Each row is a point. A path goes straight from each point to the next, and from the last back to the first. The post is the endless flat space through its rows: a point in 2 columns, a line in 3, a plane in 4, and so on, so that a path can go around it. How many times does the path go around the post? Going back the other way cancels.
In the rows, zero is written as 128.

Post (2 x 3)
[[128 164 181]
 [153 120 104]]
Path (21 x 3)
[[ 68 180 208]
 [122 174  80]
 [140 162 120]
 [205 186 155]
 [187 100 113]
 [168  52 118]
 [116 121 117]
 [109 172 138]
 [133 235 161]
 [190 183 146]
 [174 105 156]
 [176 119 127]
 [210 148 159]
 [182  92 135]
 [121  98 124]
 [129 118  96]
 [138 136  88]
 [150 200 156]
 [225 125 128]
 [159 109 200]
 [ 79 117 175]]
Times around: 3

Post (5 x 6)
[[102 112 154 202 142 157]
 [206 126 163  46 130  97]
 [119 130  79 166 132  51]
 [184 143 113  83  84 102]
 [ 72  90  90 166 149 125]]
Path (8 x 6)
[[153 126 130 161  89  76]
 [ 98  94  88 112  52  73]
 [140 100  80 151 118  50]
 [190 103 113 137 156  94]
 [ 88 142 108 184 208 134]
 [110 126  96  65 206  64]
 [124 123  62 165 186 118]
 [178  90 149 205 145  93]]
Times around: 0

Post (8 x 9)
[[158 105 157  82 113 178 113  93 104]
 [134 135  99 145 122 186  83 108 155]
 [160  15 100  83 129  73 139 144  61]
 [142 131 140 167 129 108  87  86 108]
 [132 155 120  20 120 154  89  91 101]
 [131 153  86 163  52  75 110  35 148]
 [113  83 157 110 103  50 174 135 185]
 [ 91  59  93 129  69 152  73 185  83]]
Path (29 x 9)
[[129  77 158 152  12 111  78 102  78]
 [136 128 143 109 101  73 111 161 133]
 [153 128  66 122  70 198 139 136 120]
 [143  72  81 122 140 137 155 136 107]
 [ 88 129 128  80 101 155 136  58 178]
 [105  91  85 147 133  80  97 122 162]
 [145 135 155 134 111  89  38  77 139]
 [123  78 154  68 102 104 127 175 129]
 [136 162  78  54  61 140 126 162 144]
 [158 135 136 203 151 132  99  93  22]
 [ 83 138 133  57 123  98  77 112  66]
 [143   7 104 152  89 180  75  59  90]
 [125  65 100 119  99  88  73  96 129]
 [137 110 155  70  78 101  91 120  77]
 [185 126 119 139 166 107  89 143  53]
 [138 104 111 153 109 122 136 125  88]
 [122 143 116 117  79 143 130  15 100]
 [119 133 116 109 147  69  90  60 100]
 [149  90 117 113 193  67  80  97 131]
 [183 101 149 116 129  77  91  87 103]
 [123 117 112  66 136 115 117 197 164]
 [152 151 203 119 112  83  92 119  68]
 [136 108  56 125  71 169  28 150 131]
 [162  62 123 176 132  93 126 105 181]
 [148 109 141  67 112 223  86  57 131]
 [125 106  89 143 139  81 157  94 175]
 [120 170 121 119  93 116 145  50 155]
 [ 99 105  83  45 126 110 107 114 114]
 [137 131 140 152 119 118  67  65 123]]
Times around: 3

Post (11 x 12)
[[115 148 125 123  61 158 168 155 180  92 185  52]
 [168 107 108 108 144  76  71 137 106  99  76 101]
 [124  87  71 143 127 114 136 144 118 125 169 101]
 [110  92 157 111 132 136 110 119  68  58 149 171]
 [ 45  89 162 193 102 117 190 164  90 108 104  60]
 [131 109 135 143  69 133 105 141 135 158 166 183]
 [119 125 155 129 128  85 161  66 159 157  68 249]
 [ 92 107 104 143 122 139 114 179 154  91 136 125]
 [128 136 193 110 162 103 111 136 112  82 172 174]
 [175 134 179  94 195 197 112 114 102 137 164 131]
 [114 129 149  78 144 140 141 163  93 138 147 135]]
Path (32 x 12)
[[ 98  97 104 114 134 166 164 188 122  82 104 154]
 [137 107 178 104 131 148 110 166 134 104 120 118]
 [ 76  72 209  74 110 130 186  80 102  90 107 142]
 [137 100 138 171 120 154 105  89 113 192 160 109]
 [ 93 142  97 157 125 115 135 148 156 167 125 121]
 [174 151 147 104  86 193 117 113 126 137 130 152]
 [178  90 151 138 145 124 160 123  83  83 183 188]
 [139  78 128 120 148 190 135 134 136 103 180 158]
 [ 68  42 153 173  61  63 114 141 108  73 114 110]
 [ 94 153 159 132 119 114 127 102 174  87 111 114]
 [103 157 149  93 104 137 140 130  95  82 148 121]
 [113 114 140 121 138 165  55 206  96  48 114 122]
 [137 111 157 110 116 173 102 153 109  67  87 127]
 [117  52 147 154 132 162 156 125 150  14 157  99]
 [126 130 162 125 146 129  99 135 186  94 108 147]
 [131  52 130 148  71  81 106  94 140 123 139 117]
 [134 127 135 130 155 101  99 112 169 120 156 109]
 [108 165 146 132 138 115 126 152 141 129 199  81]
 [136 148 128 109 149 159 144 148  53 109 182 136]
 [167 105 145 180 124 154 138 113  98  88 142 149]
 [112 104 113 100  86 108 207 123 161  87 140 136]
 [ 74  96 197 143  95 112 137 152 132 142 133 176]
 [112 118 147 114  63 131 182  67 118 103 190 113]
 [ 92 148 159 109  83 160 105 124  40 127 119 147]
 [106 148  74 114 119 149 116 139 152 156 149 153]
 [143 139  60 132 161 125 173 110 104  86 147 127]
 [164  95 135 165 162 154 159 128 102 158 148 117]
 [124 148 137  87 142 109 228 156 161 135 145  68]
 [103  87 117  82 117 179  89 169 119 147 130 184]
 [102  96 128 131 121  96 108  93 118 114 124  52]
 [109 116 144 168  72  91 114 100  83  86  85  87]
 [108 144 131 159 101 124 119 177 101  33  85 111]]
Times around: 5

Post (17 x 18)
[[ 97 108 139 194 182 124 140 149 135 127 205 118  51  76  90 183 111 133]
 [138 113  86 143 130 122 107 169 105 114 104 176  88 118  83 144 123 123]
 [110 148 121 118  83 154 146 113 158 138 112 119 173 144 150  75 184  42]
 [105 107 138 140  94 129 144  60 105 127 112 120 147 185 144 124 206 103]
 [161 131 144 142  79 187 142  82 155 102 109 137 127 210 179  77 169  57]
 [110 136 122 100 212 106  99 181  64 130 147 151  62 128 138 133 112 120]
 [124 102 137 155 137 145 138 149  47 121 164 114 100 102 104 154  86  85]
 [149 152 138 129 152  87 170 145 120 100 135 162 156 111 156 131 114 114]
 [ 65  74  77 147 119 103 148 153 112  92 202 127  78 124 131 169  89 132]
 [ 40  72  73 157 127 114 183 108 164 134 122  49  82  86 134 191  88 158]
 [130 118 133 101 139 121  94 132 128 104 128 136 138 150 144 170 111  68]
 [135 192 123 121  69 176 151  94 136  87 137  68 144 175 138 134 249  87]
 [148 114 111 129  91 152 126  36 153  91 135  90 165 159 135  68 152 109]
 [109 108 156 110  93 105 139 159 116 140 141 115  75  99 132 128 120 134]
 [113 164 127 150 124 148  88 178 109 145 114 134 164 167 167 113 140 138]
 [106 125 127 167 150  75 146 185 117 107 131  71  80 155 105 139 121  98]
 [143 155 134 102 132 135 148 159 128 161 141 131 140 201  99 130 120 114]]
Path (18 x 18)
[[147 186  92 140  82 145 126 142 127  85 169 117 135 223 137 181 167 116]
 [114 191 150 118  70 178 143 106 139 106 137 116 115  96 146  80 165 103]
 [108 178  90  97 125 157 118 113 137 130  85 151 167 132  75 157 175  83]
 [118 149 120 125 121  73 118 110  48 124  61  92 101 105 121 165 170 101]
 [ 85 111 130 129 154  90 165 121 176 189 198 149 105  66 137 108 122 164]
 [139 106 133 102  67 130 157 170  92  95 186 148 102 131 157 112 162  93]
 [ 74 106  97  74 110 127 120 148 161 116  81 101 125 125 144 179 128  93]
 [145 122 103 129 109 126 138  85 145  81 118 141 117  83  90  64 140  87]
 [118 150 118 165  62 145 121 167 160 141 127 112 101 115  66 173 135 133]
 [117  95 114 146 108 107 149  91 165 121 146 194 121 166 178 125 137 132]
 [ 94  79  54 121  96 144 130 151 141 108 174 105 106 165 124 189 116  79]
 [128 115  96 164 151 149 137 155  46  79 177 123 152 178 122 176 144 137]
 [175 104 172 163 156 117 115 154 100 143 138 127  48  96 161  98 122  57]
 [142 137 119 124 127 123 120 171  97 159 133 140  89 186  93 128  97 121]
 [ 97 137  84 176 138 127 167 142 137 127 107 125 139 209  81 141 121  50]
 [130 130 112 158 103 204 158 102 168  92 140  81 123 110  96 173 126  56]
 [142 128 143 145 144 171 127  98  81 149 113  34  88 175  63 140 211 127]
 [102  99 122 168 161 134  99 190  91 167 191 122  85 186 180 136 111 145]]
Times around: 0

Post (17 x 18)
[[ 97 163 155 130 173 120 119  87 114 140 133 122 111 113 109  74 193 159]
 [119 123 143 115 140 119 134 141  98 124 128  96 114 155 104 139 142 166]
 [173 126 165 140  86 105 118 105 131 146 122 109 122 154 129  97  98 166]
 [163 159 150  98 136 119 131 125 128 142 110  99 151 158 110 125 123 123]
 [178 110 113 137  97 143 150 119 113 123 149 171 150 114 151 150 135 126]
 [ 92 149 152 122 155 108 137 152 105  82 141 127 146 147  50 167 118  96]
 [112 138 172 162 189 134 140 123 111 117 111 111 136 122 126 124 148 155]
 [155 104 132  92 159  76 155 112 147 124  93 188 117 141 146 139 165 119]
 [154 139 111 169 117 160 125 138 111 122 101 110 129 181 170 103  97 146]
 [121 146 172 124 171 120 116 101 156 122 156 129 117 147 132 134 180 127]
 [153 124 122 141 113 115 133 175 110 140 148 101 153 151 126 107  83 139]
 [127  91 143  94 108 129 120 135 127 106  94 196 120 118 194 144 157 125]
 [158 110 100 123 114 110 131 131 124  93 110  77 128 147 144 114  80 120]
 [ 88  85 153  78 124 127 138  91 163 181 111 183 111 116 131 123 167 117]
 [133 133 144 117 105 100 176 132 132 135 117 149 118 132 159 151 139 115]
 [ 90 176 138 136 168  93 117  82 143 169 148  97 148 126 120  94 119 192]
 [119 152 131 129 144 137 142 185 142  93 109  88 135 153  74 132  99 159]]
Path (27 x 18)
[[154 126 209 209  91 170 136 129 105 104  97 144 111 152 118  99 192  91]
 [115 117 129 123 131  99 119 144  81 146  90 122 111 168 176 126 133  93]
 [ 99 160 111 158 131 193 114 116  73 119  80 102 140  99 175  87  76 117]
 [141 184 132  75 196  73 148 103 163  82  93 109 102 187 175 128 145 126]
 [161 152 135 138 124 132 166 164  98 165 102 141 177 139 134  89 123 150]
 [170 189 124 170 118 146 108 156  80  92  79 104 145 197 210 125 165 162]
 [126  76 169  99 130 100 125 143 139 107  96 146 146 158 136 164 116 156]
 [192 159 161 141 129 146  98 122 182  78 130 112 107 212 249 119 137 106]
 [166 107 127  97 141 133 116 117 142 125 129 156 100 115 221 107 184 155]
 [129 133 143  76 129 110 124 113  81 105 127 151 141 105  53 113 143 111]
 [ 93 123 167 135  97 115 132  89 116 124 165 107 106 173 104 110 102 186]
 [144 167 183 158 148 187 100 151 111  62 125  93  76 200 209 157 188 194]
 [151 148 134  84 190  78 152 106 148 104 145 125 168 111 118 156 142 136]
 [146 112 199 131 146 146 132  81 137 148 111 153 138 153 116 116 178 165]
 [ 41  84  73 112 110 131 107 134 139 180  67 144 124 149 154  96 107  99]
 [140 133  37  97 134  72 171 194 129 181 122 111 143 100 109 112  70 120]
 [142 145 139 126 123  99 151  59 132 186 168 138 136 145 120 142  79 131]
 [ 99 143 163 132 160 129 157 129 117 123 121 103 142 128 173 121 146 178]
 [156 197 227 150 149 101  99 141 144  67 112  96 177 150  92 133 125 198]
 [133 130 171 159 150 117 121 135 117 103  88  86 112 170 146 143 134 149]
 [139 111 114 145 107 149  89 134 110 144 171 165 120 128 157 162 109 173]
 [132 110 109  44 127  96 115  99 210 118 123 105 138 142 116 126  63 112]
 [130 128 168 109 102 109 169 193 115  97 156  84 161 125  75 124 119 183]
 [170  98 152  88 140  71 133  76 181 116 102 115 120 162 160 146 185 174]
 [156 108 177 172 178 158 122 141 157 137  60 106 135 141 103  88 159 149]
 [131 130 147 136 146 162 138  89 130 132 151 103 167 154 163 134 166 108]
 [144 179 104 112 141  17 155 103 130 105 145  91 159 135 111  97  91 151]]
Times around: 3
